Every row gives one point. To make a cloud, some directions were put in groups of two or more. Within a group, all points are equally far from the middle, so they leave a hole (a ring in 2 directions, a hollow ball in 3). The other directions are filled evenly. Then the cloud was stretched, turned, moved and blurred a little. Count the holes, and give their numbers of directions, smallest first.
(in the rows, 128 means zero)

Cloud, 20 rows:
[[115 157 160]
 [101 165 119]
 [182 115 177]
 [119 157 109]
 [141 123 173]
 [167 147 116]
 [102 133 168]
 [134  99  66]
 [ 77 141  86]
 [149  88 119]
 [177 109 167]
 [129 123 138]
 [152 101 163]
 [111 172 141]
 [122 117 149]
 [187 151 119]
 [126 154 101]
 [159 147 143]
 [133  81 103]
 [182 110 160]]
Holes: 0

Cloud (30 x 4):
[[128 129 183 131]
 [136  80 113 147]
 [160 120 156 176]
 [ 69 142 126 164]
 [107 130 100  88]
 [153  89 175 113]
 [116 157 127 140]
 [ 85 107 112 105]
 [120 102  90 141]
 [148 105  97 140]
 [ 70 118 151 126]
 [141 134  96 132]
 [137 151 155 144]
 [123  84 169 185]
 [ 92 144 158 124]
 [128  93 101 179]
 [113  91  99 112]
 [ 92 113 175  92]
 [161 116 103 128]
 [161  81 156 117]
 [161 137 162 112]
 [118  74 161 126]
 [136 109 189 114]
 [168 124 161 132]
 [128  99 180 182]
 [ 96  87 173 147]
 [120  80 107  93]
 [ 79 135 144 116]
 [ 85 132 172 145]
 [ 69 113 137 127]]
Holes: 1 (3)

Cloud (50 x 6):
[[126 117 124 113 192 102]
 [164 167 150 152 143 137]
 [157 128  94 123 164 160]
 [123 177 138  90  78 138]
 [146 178 122 148 128 174]
 [121 136 182 112 132 162]
 [ 98 105 126 144 158 155]
 [125  82 125 119  82 125]
 [132 157  73  82 139 114]
 [111 105 156  73 116 121]
 [183 129 150 163 134 115]
 [ 64 157 105 141 102 153]
 [173 152 155  98 132 144]
 [152 147 147 111  92  87]
 [139 100 133  86 142 163]
 [115 192 138 109 141 160]
 [ 84 150  85  82 114 116]
 [156  94 117 138 170 145]
 [153  98 144  75 134 108]
 [128 186 125 154 144 156]
 [112 100  87  96  92 131]
 [122 180 108 113 174 120]
 [165 116 172 117 166 106]
 [125 158 105 120  56 150]
 [192 143 117 136 142 119]
 [ 87 166  90 155  90 127]
 [148 146 134 133  97 190]
 [120 122 173 124  93 169]
 [170 141 163 159 142 122]
 [157 108 161  79 141 132]
 [149 137  93  75 123 156]
 [148 140  73 103 104 104]
 [102 153  79  73 122 149]
 [137 136 167 176 124 125]
 [ 99  86 140 133 123 163]
 [ 77 175 120 140  86 159]
 [134  86 135 102 122  79]
 [166 132  97 166 132 151]
 [115 115 129 144 165  72]
 [110 168  87 138  68 130]
 [113 145  89 134 160 170]
 [126 129  88 140 126 186]
 [105  93 151 114  92 102]
 [ 95 172 157  88 122 150]
 [156 157 140  92  93 108]
 [188 105 138 118 144  94]
 [171 136 161 164 139 113]
 [115 192 121 121 136 173]
 [ 99 164  94 143 148 172]
 [169  84 124 158 151 111]]
Holes: 2 (3, 3)
